Each row is a point. Examples show where two turns around zero, p and q, send a point. Where does a point land after both, in the order given? Backwards means that the second turn is done in reverse. Each puzzle has new turns, and all numbers are rounded.

Turn p:
[-16, -28, -14] -> [-35,  -5,   4]
[18, 20, 26] -> [36, -9,  1]
[-19, -22,  25] -> [-10, -23,  29]
[-13,  55,  31] -> [51, 25, 30]
[  1, -57, -73] -> [-81,   4, -44]
[29, 32,  3] -> [ 37,   9, -21]
Turn q:
[ 7, 11, 44] -> [-14,  42,  12]
[39, 25, 27] -> [ 15,  50, -11]
[-23,  51,  -1] -> [-36,   9, -42]
[ -2, -27, -23] -> [ 16, -30,  11]
[-21, -60, -48] -> [ 20, -72,  29]
Where do these land?
q, then p: [-32,   6,  -5] -> [-26,   2,  20]
q, then p: [-36, -13, -52] -> [-55, -34,  -3]
p, then q: [27, 31, 42] -> [53, 24,  8]
p, then q: [ -4, -56, -10] -> [-29, -39,  29]
p, then q: [46, 33, 25] -> [61,  7, -8]
